Each row of a before or after table is a point. The points were changed in one or more steps. Then noise was added and the rows were shuffled. The steps act on how far a point lies along the listed directions, d1 being the first. Name the steps. A step turns or swaps two directions, mirrors them in a line or flattens them onto one, adds a multiple of one to another, or multiplies one. Angles are multiples of 10 degrees, from the lower direction toward the higher: turns from -170 to 170, lines from 10 to 170 but not 90. Use the fewest steps. Two steps may share a direction if one is a turn and the other turns, adds or multiplies; they go together, in the order done. Otherwise the lowest direction goes first.
(in the rows, 128 means zero)

Directions:
(1): [180  91 138]
(2): [122 137 192]
(3): [165 181 124]
Before:
[[116  74 100]
 [163 177 131]
 [118 138 149]
 [179 136  69]
 [153 159 153]
 [169 176 152]
 [157 165 211]
 [ 82 120  93]]
After, 8 rows:
[[ 79 154 182]
 [169 163 165]
 [131 118 112]
 [ 70 113 121]
 [ 91 119  41]
 [ 70 119  96]
 [164 105 166]
 [ 89 118  96]]
Steps: turn d1 and d3 by 140 degrees; multiply d2 by -1

Directions:
(1): [100 166 183 105  58 112  95 140 148]
(2): [ 97 111 117 199 112 109  84  69 126]
(3): [121 158  94  64 139 152 106  58 145]
(4): [ 86  98  67 111  65 142 154 144 101]
(5): [152 202 107 176 101 160 170 120 141]
(6): [142  92 108 136 117 153 111 149 223]
Before (10 x 9):
[[170 135  80 117 120 146 160 159 141]
 [116 174 122 134  76 178  74  66 203]
 [ 87 120 111 100 115 111  87  25  62]
 [114 112 102 142 159 113 118  27  71]
 [109 157  72  64 123 155 161  94  90]
 [129 118 109  91 137 128 168 153  86]
 [ 62 149  32 146  78 135 144  85  81]
 [ 98 194 116 171 137 125 111  51 100]
 [172 132 144 164 153 141 174 173  69]
 [130 166 137 192 109 128 141  92  61]]
After (10 x 9):
[[137 161 133 184 108 135 143 105  79]
 [105 191 116 158 139 133 116  66 114]
 [ 71 148  31 135  79 140 149  98  92]
 [172 125 142 173 150 143 168 168  79]
 [123 109 101 129 160 121 123  42  86]
 [116 183 126 122  80 176  82  71 189]
 [109 150  69  71 121 158 155  92 101]
 [127 110 106 101 132 129 160 148  95]
 [165 135  81 125 118 141 156 150 133]
 [ 96 116 110  87 115 121  91  40  81]]
Steps: multiply d2 by 0.7; multiply d6 by 0.7
